Each row is a point. Two turns around zero, p and q, are shown by what they do to some points. Where does a point land after both, in the order given? Backwards means that the second turn is done in reverse. Each puzzle has new turns, and all numbers are rounded.

Turn p:
[19.5 14.5] -> [24.3  1.4]
[ 4.6 10.1] -> [9.4 5.9]
[-20.2   1.1] -> [-16.3  12.0]
[ -3.9 -25.7] -> [-17.4 -19.3]
Turn q:
[-2.9  9.2] -> [-2.7  9.3]
[ 19.2 -15.2] -> [ 18.8 -15.6]
[-22.1   9.6] -> [-21.9  10.1]
[ 15.4 -19.6] -> [ 14.9 -19.9]
[-9.7 16.0] -> [-9.3 16.2]
Where do these land?
q, then p backwards: [  4.0 -12.2] -> [ 9.9 -8.2]
q, then p: [-2.2 -6.5] -> [-5.5 -4.1]
p, then q: [-19.8   1.3] -> [-15.5  12.3]
q, then p: [ 3.6 33.8] -> [22.2 25.8]
p, then q: [ 14.5 -16.4] -> [  2.6 -21.7]

Turn p:
[-16.4 -18.5  23.0  15.9] -> [-29.9 -17.4   2.0  13.8]
[ 7.3 -8.5 -4.5  3.8] -> [  1.6  -2.1 -12.2   2.2]
[ 22.5  23.0  14.5 -19.0] -> [ 33.1 -10.3  20.2   0.5]
[-10.7 -12.3  -9.3  -8.7] -> [-10.1   0.5  -7.3 -16.5]
[ -2.8  16.3 -23.7   8.0] -> [ 5.2 29.4 -2.7  0.0]
Turn q:
[-23.2  -5.5  11.6  -6.3] -> [-17.4   7.4  18.9   5.4]
[ 19.5 -18.1   0.7   1.1] -> [ 14.9 -21.8   3.0   2.1]
[21.8  3.9 12.1 -1.8] -> [25.1  0.9  3.0 -0.5]
[21.4 11.5  6.0  3.6] -> [23.7  5.1 -7.2 -0.6]
[ 20.1  -2.5 -22.3   5.4] -> [  9.0 -17.3 -21.9  -8.8]
[-45.2   7.0   0.4   9.6] -> [-39.4  20.6   2.1  14.4]
[-14.4   3.8  -8.4 -11.7] -> [-15.8   5.2   2.2 -12.1]
Where do these land?
q, then p: [ -0.2 -19.2  31.0 -17.3] -> [ -1.4 -31.8  14.0  20.5]
p, then q backwards: [-8.3 12.5  6.1 12.1] -> [-13.2  -1.7  14.9   3.3]
q, then p backwards: [ 15.9 -26.1 -10.5   3.9] -> [ 15.1 -15.9  22.0  -9.7]
p, then q: [  4.0  32.7 -18.7  -6.9] -> [29.8 22.1 -4.5 -9.2]
p, then q backwards: [ 20.6 -15.1  -6.3   6.6] -> [ 14.5   3.3 -12.4  19.0]
q, then p: [-23.7   5.2 -10.4   3.7] -> [-16.3  16.1  11.5  -7.5]
q, then p: [-8.3 10.0  8.8 -2.1] -> [ 3.3  5.4 13.6  5.1]

Turn p:
[ -2.1  -3.8 -13.4  16.1   1.1 -14.6] -> [  5.1   1.1  -7.1  16.0 -14.2 -11.6]
[-6.5 11.9 33.6  1.6  1.2 28.0] -> [ 13.3   1.4  22.2 -23.7   4.1  29.1]
[ -3.2 -10.5 -13.6   9.2  11.2 -12.6] -> [-0.1 -4.8 -3.9 23.2 -6.7 -7.4]
[  6.0   2.3 -12.6 -21.4  11.8  13.5] -> [-16.5 -12.0 -13.3  -1.1  15.0  12.6]
[  5.4   9.2  -6.7  16.2  -5.0 -17.0] -> [ 15.0   2.6 -11.3   2.8 -11.5 -15.3]
[ 13.5  -7.1  16.1  18.6  -8.7 -15.1] -> [ 15.8  -4.5  15.3  -5.1 -10.2 -22.6]
[-3.2 -1.4  4.4  8.7 -6.6 36.8] -> [ -9.6  -4.1  10.1 -17.3 -17.8  26.1]
[ -9.9  -0.5  -7.8 -49.1  -4.9 -19.1] -> [-23.1  20.4 -12.0   5.2  41.5 -11.0]
Turn q:
[ -7.3 -66.9  -3.4   1.6   8.0  -0.3] -> [-41.0  -5.8 -27.7  30.1  -9.3 -33.7]
[ 8.3 19.1 -5.1  8.2 13.9 -0.4] -> [16.3 18.3  0.2 -9.2  5.3  2.7]
[  7.1  17.8 -15.8 -15.2 -15.4  -3.5] -> [ 22.2 -17.1  -4.4 -11.1  -6.8  11.1]
[13.8 19.9  7.7 -5.9 -8.1 13.0] -> [15.9 -4.4  6.3  2.2 14.3 19.8]
[ -2.2 -19.8   7.5  14.6  -4.9 -12.3] -> [-11.0   3.1   8.3  16.3 -12.8 -14.6]
[ -6.1   8.5  10.2 -10.2   7.8  -6.8] -> [ -0.7  -3.4   9.8 -13.0  10.6  -5.9]
[-13.6  21.6  -1.0   7.1  -1.3  10.3] -> [ -1.5   9.5   7.6 -15.3  -1.4  20.6]
Where do these land?
q, then p: [-28.5 -23.6  -5.8  18.1  30.2 -25.4] -> [ 14.4  46.6 -17.5   7.9  17.3 -15.4]
p, then q: [-24.1  -6.9  28.5  -8.7  17.9  -2.0] -> [-2.0 25.4 13.4  9.1 30.0  5.4]
p, then q: [  4.8 -31.7 -12.1   0.0   4.4   0.3] -> [-24.0   4.2  15.6   3.4 -17.5  -6.5]
p, then q: [13.8 16.7 14.8  9.8  1.4 10.0] -> [  7.0 -17.5 -13.0  12.2  14.4  -3.0]
p, then q backwards: [  2.3   9.2  -8.3   2.5 -19.2  11.6] -> [-17.1   3.0 -17.9   3.5   6.0   0.2]
p, then q: [  6.8  29.8   2.7  -2.9  -1.3 -25.9] -> [ 33.0   5.2 -15.9  -5.3   1.3 -15.1]
q, then p: [ 14.6  -2.0  11.7  -0.3 -24.8   1.3] -> [  3.7 -12.7  20.6  -3.4 -18.9  -1.9]
p, then q backwards: [  9.3  15.0 -14.0 -11.6  -2.8   7.3] -> [ -7.1  -3.3 -14.8 -13.2   9.1  12.9]
q, then p backwards: [  0.9  -6.5 -17.5  -6.9  -5.8  22.7] -> [ -0.7  14.8 -21.3  -3.3  11.2  11.6]
